Every row gives one point. The points of each table are mixes of a few directions, plus a little noise. Count the directions of each table, and those that both share. Where both have some left over, give the other angles between the two spaces (their principal angles), to ten degrees, smallest first.

First (5 x 2):
[-15 -77]
[-9 -45]
[6 29]
[1 5]
[17 88]
Second, 4 rows:
[89 -17]
[9 -2]
[-35 8]
[-66 13]
Directions: first 1, second 1, shared 0; angles 90

First (8 x 6):
[-38 10 4 65 47 -7]
[-20 -56 45 48 25 -67]
[-25 76 -46 26 33 67]
[55 -28 3 -89 -69 -4]
[-23 -38 33 49 28 -49]
[26 31 -29 -52 -32 43]
[-16 41 -26 18 20 36]
[40 -35 14 -63 -51 -19]
Second:
[-68 -8 -39 68 13 87]
[16 9 20 -89 -32 -71]
[10 -44 -22 90 55 4]
[17 41 28 -42 -34 21]
[14 32 22 -33 -27 18]
[13 -34 -8 7 25 -56]
Directions: first 2, second 3, shared 0; angles 40, 40

First:
[7 -2 -6 -4 -3 -10 -11 -14 -16 -7 3]
[-22 -14 -2 -12 2 23 16 29 32 -1 -5]
[-3 -40 -43 -51 -14 -12 -34 -29 -29 -49 2]
[26 61 53 72 15 -8 25 4 2 61 3]
[-16 -36 -31 -43 -10 5 -14 -3 -1 -35 -1]
[19 49 43 58 12 -6 20 4 3 49 2]
[-29 -79 -70 -95 -20 5 -37 -13 -12 -81 -4]
[-5 -4 0 -2 0 4 4 6 7 0 -1]
[22 66 59 78 18 -1 34 15 13 69 1]
Second, 8 rows:
[37 13 -26 17 45 19 -16 -19 -22 25 3]
[-22 -10 19 -41 -33 5 9 16 15 -23 -6]
[5 -22 -41 44 17 61 -56 -16 -54 1 29]
[-33 -43 22 89 -7 -7 3 -11 -3 2 45]
[-29 -8 41 21 -24 -53 41 9 38 -4 3]
[68 44 -2 -90 59 15 21 -12 12 32 -35]
[-24 34 -13 -66 -63 -41 2 39 20 -36 -50]
[-3 -9 0 27 5 1 -3 -6 -6 4 12]
Directions: first 2, second 4, shared 0; angles 40, 60

First:
[-24 10 2 -14 23 -20 19 39 16 -6 -8 -17 3 25 -5 -24 -15 -11]
[39 -24 -22 64 0 12 -25 -21 -17 -15 45 20 -12 -45 8 34 8 36]
[20 2 8 9 -17 15 -10 -40 -10 -2 4 9 -3 -7 0 13 18 1]
[52 7 14 49 -13 22 -18 -75 -17 -26 32 13 -13 -14 -3 27 40 11]
[-34 -4 -3 -46 -7 -5 7 33 7 28 -33 -4 12 8 3 -15 -22 -12]
[7 7 15 -17 -23 15 -6 -35 -7 10 -15 6 3 2 0 5 15 -10]
[-5 -10 -17 22 23 -15 3 37 5 -10 18 -4 -3 -7 1 -2 -16 15]
[-26 0 -7 -15 18 -18 14 46 13 3 -9 -12 5 13 -1 -18 -21 -4]
[-29 12 13 -50 -5 -5 14 15 10 18 -36 -10 10 27 -2 -21 -9 -24]
Second, 8 rows:
[17 -1 3 35 17 6 -4 -20 -3 -20 18 4 -12 -7 -2 12 9 9]
[-32 -17 -14 -35 10 -10 22 53 -3 27 -15 -23 1 4 4 -15 -31 -5]
[0 17 1 -26 -29 -16 3 10 4 3 1 -7 17 17 1 -14 9 -7]
[10 3 7 14 0 9 -12 -26 1 -8 -2 16 -3 -7 -1 10 11 2]
[-1 15 10 -24 -33 3 -16 -20 7 8 -21 19 17 5 2 -1 12 -9]
[17 21 -1 -1 -19 -20 6 4 1 -15 26 -14 12 19 -2 -12 17 0]
[-11 -56 -23 63 95 12 32 38 -16 -7 29 -31 -50 -29 -3 15 -40 23]
[-2 17 17 -28 -39 14 -28 -39 9 13 -38 36 19 -1 3 5 16 -12]
Directions: first 3, second 3, shared 1; angles 30, 60

First:
[10 70 -25 -36 18 -21 -22 -19 47 -69 -29 -7 38 39 -25 0 55 38 10 46 15 -20 -12 11 -43 -22 4 -40 10 -10 -2 1]
[8 34 -13 -7 8 -19 -18 4 14 -28 -11 1 25 10 -24 8 34 27 3 19 15 -12 -3 12 -22 -15 -8 -22 6 -1 -13 -5]
[-2 -33 10 29 -10 -1 1 25 -33 40 17 9 -11 -30 -3 9 -17 -8 -7 -26 2 7 9 3 19 5 -14 15 -3 10 -13 -7]
[-9 -32 14 2 -7 23 22 -12 -9 24 9 -4 -27 -5 30 -12 -37 -30 -2 -16 -19 12 1 -15 22 17 13 23 -7 -1 19 7]
[3 -3 -1 13 -2 -9 -8 16 -12 10 5 6 5 -12 -13 9 7 8 -2 -6 8 -2 4 7 1 -4 -12 -2 1 5 -14 -6]
[-8 -23 11 -7 -4 23 22 -18 1 12 4 -7 -24 4 30 -14 -32 -28 0 -9 -19 10 -1 -15 16 15 17 19 -6 -4 23 9]
[-11 -77 27 41 -20 22 23 23 -53 77 33 9 -41 -45 25 1 -59 -41 -12 -52 -15 21 13 -11 47 23 -7 43 -11 12 0 -2]
[-1 14 -3 -20 5 7 6 -21 21 -21 -10 -8 0 20 10 -10 1 -3 4 14 -7 -1 -6 -6 -7 1 14 -4 0 -7 15 7]
[10 54 -21 -19 13 -24 -24 -2 29 -49 -20 -1 35 23 -30 7 50 37 7 33 19 -17 -7 14 -35 -21 -6 -34 9 -4 -12 -4]
[0 -4 1 4 -1 0 0 3 -4 5 2 1 -1 -4 -1 1 -2 -1 -1 -3 0 1 1 0 2 1 -2 2 0 1 -2 -1]
Second (9 x 32):
[5 19 -8 2 4 -16 -15 10 2 -12 -5 4 17 0 -21 9 24 20 1 9 13 -8 0 11 -13 -11 -11 -14 4 2 -14 -6]
[10 34 -16 3 7 -29 -27 19 5 -22 -9 7 32 0 -38 16 44 36 1 16 24 -14 0 19 -24 -20 -19 -26 8 3 -26 -10]
[-23 -75 33 -8 -15 62 59 -41 -11 49 19 -15 -69 -1 82 -36 -95 -79 -3 -34 -52 31 0 -41 52 44 41 58 -17 -7 58 22]
[3 10 -4 1 2 -9 -8 6 2 -7 -2 2 10 0 -11 5 13 11 0 5 7 -4 0 5 -7 -6 -6 -8 2 1 -8 -3]
[-2 -5 2 -1 -1 4 4 -3 -1 4 2 -1 -4 0 6 -2 -7 -6 0 -2 -4 2 0 -3 3 3 3 4 -1 -1 4 2]
[-11 -38 17 -4 -8 32 31 -21 -5 25 9 -8 -35 0 42 -18 -49 -40 -2 -18 -26 16 0 -21 27 22 22 29 -8 -3 29 11]
[7 22 -10 2 4 -18 -17 12 3 -14 -6 4 20 0 -24 10 28 22 1 10 15 -9 0 12 -15 -12 -12 -17 5 2 -17 -6]
[3 9 -4 1 2 -8 -8 5 2 -6 -2 2 9 0 -11 5 12 10 1 4 6 -4 0 5 -7 -5 -5 -7 2 1 -7 -3]
[8 24 -11 3 5 -20 -19 13 4 -16 -6 5 22 0 -26 12 31 26 1 11 16 -10 0 13 -17 -14 -13 -19 5 2 -19 -8]
Directions: first 2, second 1, shared 1

First (10 x 32):
[27 -10 2 18 -14 3 18 2 -6 33 2 -46 -8 35 -20 1 36 23 -14 2 -13 -5 28 23 3 -13 -17 -11 30 -7 5 4]
[10 -4 1 6 -5 1 6 1 -2 12 1 -17 -3 13 -7 1 13 8 -5 1 -5 -1 10 8 1 -4 -6 -4 11 -2 2 2]
[-2 1 0 -1 1 0 -1 0 0 -2 0 2 0 -2 1 0 -2 -1 1 0 1 1 -2 -1 0 1 1 1 -2 0 0 0]
[-27 10 -2 -17 14 -2 -18 -2 6 -33 -2 46 8 -35 20 -1 -36 -23 15 -2 14 5 -28 -23 -3 12 17 11 -30 7 -6 -4]
[40 -15 4 26 -21 4 27 3 -9 48 2 -67 -11 52 -29 1 54 34 -21 3 -20 -7 41 33 4 -18 -25 -16 44 -10 8 5]
[-31 12 -2 -20 16 -3 -21 -3 7 -37 -2 53 9 -41 23 -1 -42 -27 17 -2 16 6 -32 -26 -3 14 19 12 -34 7 -6 -4]
[-31 12 -3 -21 16 -3 -21 -3 7 -38 -2 54 9 -42 23 -1 -43 -27 17 -2 16 6 -33 -27 -3 15 20 12 -35 8 -6 -4]
[52 -19 4 33 -27 5 35 3 -11 62 3 -87 -15 68 -37 2 70 44 -28 4 -26 -9 53 44 5 -24 -32 -20 56 -13 11 7]
[-56 21 -5 -36 29 -5 -38 -4 12 -67 -3 95 16 -74 41 -3 -75 -48 30 -4 28 10 -58 -48 -6 26 35 22 -62 14 -12 -8]
[20 -7 2 12 -10 2 13 1 -4 23 1 -33 -6 26 -14 1 26 17 -10 2 -10 -4 20 16 2 -9 -12 -8 22 -5 3 3]
Second (11 x 32):
[-20 51 -1 -38 -14 -2 -11 -35 32 40 14 -30 2 -44 -2 60 -46 16 -3 21 -60 -23 2 26 39 -3 12 11 28 2 3 51]
[6 1 -2 -4 18 5 10 4 -12 -18 -14 3 6 10 -6 -17 24 10 -6 -5 5 4 -6 3 -7 22 -31 -15 16 8 14 -7]
[-6 -30 5 -6 -14 -25 -11 -3 19 10 6 10 23 -8 12 37 -48 -24 6 24 10 2 -2 -11 0 -37 48 29 -16 -31 -8 -13]
[26 -13 -15 -1 3 3 14 29 -23 -33 5 6 -7 20 7 -43 35 -2 8 -20 32 14 -4 -9 -13 30 -26 -15 -7 12 3 -24]
[-56 31 20 60 21 43 -37 -9 -11 -16 -11 61 -53 -27 2 -52 7 -17 11 -40 9 -2 -12 -33 -18 -3 19 -7 -70 35 -34 15]
[-6 -65 16 23 23 -19 -2 12 -7 -30 -30 47 35 26 4 -8 -7 -28 -2 12 49 20 -13 -29 -37 -28 20 13 -22 -30 3 -51]
[-5 33 -6 -39 0 -4 2 -19 15 12 3 -20 13 -25 -2 35 -21 16 -4 15 -36 -12 -5 21 24 16 -13 0 34 4 14 27]
[0 -47 1 -31 20 -36 3 5 8 -34 -20 34 60 2 14 26 -38 -24 1 30 31 16 -25 -16 -16 -7 14 20 6 -33 19 -40]
[8 28 5 33 -4 30 9 -7 -12 32 -1 -39 -39 20 -26 -23 54 34 -14 -20 -29 -12 26 24 6 5 -33 -26 20 22 -2 27]
[4 34 -6 26 -15 31 -2 7 -14 12 20 -17 -53 0 -5 -39 37 14 6 -34 -11 -7 16 5 8 16 -14 -19 -16 33 -18 23]
[49 -25 -17 -23 -38 -25 23 16 5 25 28 -54 12 26 2 25 2 7 0 17 0 1 23 20 15 -10 4 8 29 -22 6 -9]
Directions: first 1, second 5, shared 1

First (11 x 32):
[4 -3 -5 -7 10 -8 -2 -6 1 -3 1 3 10 8 -5 -9 13 -5 -2 -5 -1 0 -1 4 9 -3 11 -7 7 -1 8 -1]
[-3 1 2 5 -7 6 1 4 -2 1 1 0 -10 -4 5 7 -8 2 -1 4 1 -2 2 -2 -7 2 -6 3 -3 0 -6 3]
[-1 -5 -10 -10 -2 1 12 4 3 -9 9 -1 7 9 -2 -5 7 -3 -10 -6 4 8 5 -2 21 3 15 -5 13 5 -2 -1]
[-6 4 -3 -1 -9 8 12 11 2 -2 5 -9 2 -7 1 3 -6 4 1 -4 5 11 -1 -7 6 6 -3 5 -3 8 -7 -7]
[0 15 43 53 -13 11 -45 -9 -18 35 -33 8 -57 -37 25 39 -49 16 28 40 -16 -40 -5 4 -95 -6 -69 26 -51 -19 -8 22]
[2 -7 -6 -6 1 -2 4 -2 0 -7 5 6 1 11 -2 -4 8 -6 -11 -1 1 1 6 2 13 0 15 -8 14 -1 1 4]
[-5 -1 -10 -10 -7 6 17 10 4 -8 11 -6 6 4 -1 -2 3 0 -8 -8 6 13 4 -6 20 6 11 -2 9 8 -6 -5]
[2 0 -1 -1 4 -3 -2 -2 0 0 -1 1 4 1 -2 -3 3 -1 1 0 -1 -1 -2 1 1 -1 2 -1 0 0 4 -1]
[2 5 -1 -6 9 -7 -1 -2 4 1 -3 -7 19 -4 -6 -9 7 1 11 -7 -1 6 -11 -1 5 -2 -3 1 -5 4 7 -11]
[1 2 -4 -8 9 -6 2 -2 4 -1 0 -4 17 1 -6 -10 9 -1 5 -9 0 6 -8 0 11 -2 5 -2 1 3 8 -9]
[4 -9 -9 -9 5 -5 3 -4 1 -7 7 8 2 16 -3 -6 13 -8 -13 -3 1 -1 8 5 16 -2 21 -11 18 -3 3 5]
Second (11 x 32):
[6 -6 2 2 7 -7 -10 -10 -3 1 -3 12 -5 9 -2 -2 7 -5 -6 5 -5 -11 5 8 -4 -4 8 -7 8 -8 6 10]
[-21 23 24 -9 -18 26 8 17 -13 10 -13 -20 11 -2 -18 3 -41 18 17 3 -4 20 -7 -2 -20 31 -13 -6 -5 20 3 -9]
[21 -23 -19 8 21 -26 -14 -20 8 -7 9 25 -12 9 14 -4 38 -19 -18 1 0 -24 10 8 14 -29 16 -1 10 -22 2 15]
[4 -4 1 1 5 -5 -7 -8 -2 0 -2 9 -3 7 -1 -2 5 -4 -4 3 -3 -8 3 5 -3 -4 5 -6 6 -7 4 7]
[11 -12 -20 5 9 -16 1 -5 12 -9 12 7 -6 -6 16 -1 27 -10 -8 -7 6 -8 3 -3 18 -21 4 9 -2 -10 -7 0]
[13 -15 -18 6 12 -17 -3 -9 10 -8 11 12 -7 -1 14 -1 29 -12 -11 -4 5 -12 5 0 16 -22 8 6 1 -12 -4 5]
[9 -10 -20 6 7 -13 4 -3 12 -8 13 4 -5 -9 15 1 25 -8 -7 -8 8 -5 2 -5 19 -19 3 11 -4 -7 -8 -3]
[-20 22 23 -8 -19 25 8 17 -12 10 -12 -21 11 -4 -17 4 -40 18 16 2 -4 21 -8 -5 -18 30 -13 -4 -6 21 2 -10]
[-18 19 17 -6 -17 23 10 17 -8 7 -8 -20 11 -6 -13 3 -33 16 15 0 -1 20 -8 -6 -13 24 -12 0 -7 18 0 -11]
[9 -9 -10 3 8 -10 -3 -7 6 -4 6 9 -5 1 8 -1 18 -8 -7 -2 2 -9 3 1 9 -13 5 3 2 -9 -2 4]
[-16 18 20 -7 -14 21 5 13 -11 9 -12 -16 10 -1 -15 2 -34 13 13 4 -5 15 -6 -1 -18 26 -10 -5 -3 16 3 -7]
Directions: first 3, second 2, shared 1; angles 70

First, 9 rows:
[12 -5 -3 13 2 32 -5 -13 2 -28 9 -2 11 16 2 7 21 2 3 -1 -8 -6 -7 16 6 -5 -8 9 -11 -26 14 -10]
[-24 11 6 -28 -5 -69 10 28 -5 61 -20 5 -24 -34 -4 -14 -44 -5 -6 3 18 12 15 -34 -13 11 17 -19 24 56 -30 21]
[-5 2 1 -5 -1 -13 2 5 -1 11 -4 1 -4 -6 -1 -3 -8 -1 -1 0 3 2 3 -6 -2 2 3 -3 4 10 -6 4]
[-2 1 0 -2 0 -5 1 2 -1 5 -1 0 -2 -3 0 -1 -4 0 0 0 1 1 1 -2 -1 1 1 -2 2 4 -2 2]
[-15 7 4 -18 -3 -44 7 18 -3 39 -13 3 -15 -22 -3 -9 -28 -3 -4 2 11 7 9 -22 -8 7 11 -12 15 36 -19 13]
[32 -15 -8 37 7 91 -14 -37 7 -81 26 -6 32 45 6 19 59 7 9 -4 -23 -16 -19 45 17 -15 -23 24 -32 -75 39 -28]
[-5 2 1 -6 -1 -15 2 6 -1 13 -4 1 -5 -7 -1 -3 -9 -1 -1 0 4 3 3 -7 -3 2 4 -4 5 12 -6 4]
[20 -9 -5 23 4 56 -8 -23 4 -50 16 -4 20 28 4 12 36 4 5 -2 -14 -10 -12 28 11 -9 -14 15 -20 -46 24 -17]
[-13 6 3 -14 -3 -35 5 14 -3 31 -10 2 -12 -17 -2 -7 -22 -3 -3 1 9 6 8 -17 -6 6 9 -10 12 28 -15 11]
Second (10 x 32):
[14 14 -17 -14 -1 27 -1 -6 -10 -13 -9 8 7 13 17 3 3 11 -6 -2 10 12 1 15 -3 -9 -4 -4 -3 -12 0 -13]
[7 -18 4 18 10 26 -2 2 -8 -20 26 -6 -2 15 -23 5 9 -8 11 16 -28 -12 -5 6 22 9 -1 12 -1 -9 11 12]
[11 5 -26 -5 -2 27 5 2 -18 -9 -4 8 9 11 2 6 4 20 -5 -1 5 12 -6 24 -1 4 -11 5 -4 -1 8 -11]
[6 -2 -6 0 3 12 0 2 -6 -6 5 1 0 6 -4 2 1 2 2 5 -5 1 -1 5 5 2 -2 2 1 -1 1 2]
[-31 22 18 -46 -5 -95 9 31 1 81 -31 6 -35 -45 5 -22 -63 -18 -8 2 24 16 27 -57 -19 6 30 -33 35 68 -47 28]
[4 -5 -5 4 3 15 3 1 -8 -8 8 1 2 8 -8 3 4 2 2 6 -7 -1 -3 9 7 5 -4 6 -1 -1 5 2]
[-2 -33 17 29 14 5 1 13 -9 -8 39 -13 -12 7 -44 4 2 -20 17 25 -43 -21 -6 -6 30 21 2 15 7 8 7 29]
[-2 -9 -12 12 -2 8 6 5 -6 -3 5 0 6 -1 -14 4 7 13 -1 0 -2 -1 -11 15 1 12 -11 11 -7 4 12 -3]
[0 26 52 -15 -2 -21 -28 -47 56 -13 -26 -6 4 -4 65 -8 10 -37 -2 -28 22 -9 23 -38 -20 -56 23 -29 -7 -54 -17 -21]
[-6 -2 -22 14 -13 -1 7 -5 8 -2 -13 3 21 -11 5 5 19 33 -10 -24 24 5 -19 27 -20 7 -23 14 -20 -2 20 -25]
Directions: first 1, second 4, shared 1

First:
[19 44 17 22 -17 3 23 -36 13 -53 18 -5 -51 -10 24 1 17 10 -3 -49 -44 -20 -38 18 2 2 1 -22 -24 44 68 4]
[19 7 8 -16 12 38 3 -17 -16 6 42 6 20 -19 -6 -7 18 -13 -23 -9 -22 -8 -31 10 5 7 -12 11 -10 -7 20 6]
[-3 0 -4 33 29 5 -35 -2 -1 3 -26 -31 1 -8 26 -14 -53 8 -7 27 32 24 33 -22 0 -15 -24 -28 8 -20 -46 6]
[-9 -28 -10 6 -2 -7 -8 45 11 16 -20 5 6 -6 -8 3 8 12 17 19 36 13 30 -5 -10 0 9 24 8 12 -16 -8]
[-6 1 -21 -26 17 16 -15 -11 -28 9 13 5 -1 -2 2 -20 -18 -2 -17 -7 -12 4 -21 1 24 -11 -2 -10 1 -11 4 -1]
[-6 -2 25 12 -23 -37 21 -4 25 2 -22 -5 17 31 -15 31 10 -14 19 19 5 -9 27 -7 -23 13 5 4 11 -20 -32 3]
[-17 -22 -21 -33 -13 -14 6 29 -5 18 -5 24 3 10 -21 3 18 3 13 1 5 -2 -2 6 6 1 24 23 7 6 3 -11]
[0 21 16 10 -37 -34 36 -14 25 -32 -9 7 -32 19 -2 21 28 3 20 -28 -26 -21 -10 12 -9 9 19 -5 -7 28 35 -1]
[0 -20 -10 -8 33 29 -31 9 -22 32 7 -8 35 -15 0 -17 -27 -6 -19 28 24 19 11 -12 6 -8 -18 3 7 -31 -38 4]
Second, 10 rows:
[-5 -36 13 25 -12 -41 5 40 47 -12 -40 -18 7 7 -8 21 -4 17 38 30 58 29 62 -28 -43 7 10 14 22 3 -29 -5]
[-5 -2 3 27 -5 -12 -5 18 14 3 -24 -6 -7 1 8 7 -4 7 12 12 19 1 27 -4 -8 -1 -1 1 2 9 -20 -1]
[-9 11 5 62 -9 -16 -14 32 20 12 -50 -8 -20 -1 24 11 -6 14 15 22 30 -8 48 3 -3 -5 -7 -2 -3 22 -40 0]
[6 -2 -4 -37 6 14 7 -23 -16 -6 32 7 11 0 -13 -9 4 -10 -13 -16 -23 1 -34 2 6 2 2 0 -2 -13 27 0]
[-4 14 0 27 -1 1 -9 7 -1 8 -16 0 -13 -2 15 0 -3 2 -1 4 1 -11 9 9 10 -4 -6 -4 -7 11 -14 1]
[6 11 -7 -38 10 24 4 -30 -28 0 38 12 5 -2 -7 -13 4 -13 -22 -21 -36 -9 -45 10 19 -1 -1 -4 -8 -11 29 2]
[4 22 -8 -24 9 28 -1 -30 -32 6 32 13 -2 -4 2 -15 3 -13 -26 -22 -41 -17 -45 17 28 -4 -5 -9 -14 -6 24 3]
[15 -25 -4 -95 10 17 24 -43 -20 -21 71 9 34 2 -41 -14 10 -18 -17 -27 -34 20 -64 -11 -4 8 13 7 10 -35 60 -1]
[-1 -10 3 6 -3 -11 2 11 13 -3 -10 -5 2 3 -3 6 -1 4 10 8 15 8 16 -7 -11 2 2 4 6 0 -7 -2]
[-7 17 1 47 -4 -4 -13 18 5 13 -33 -3 -19 -2 23 5 -4 8 4 11 11 -14 26 8 8 -7 -8 -5 -8 18 -27 1]
Directions: first 5, second 2, shared 1; angles 60
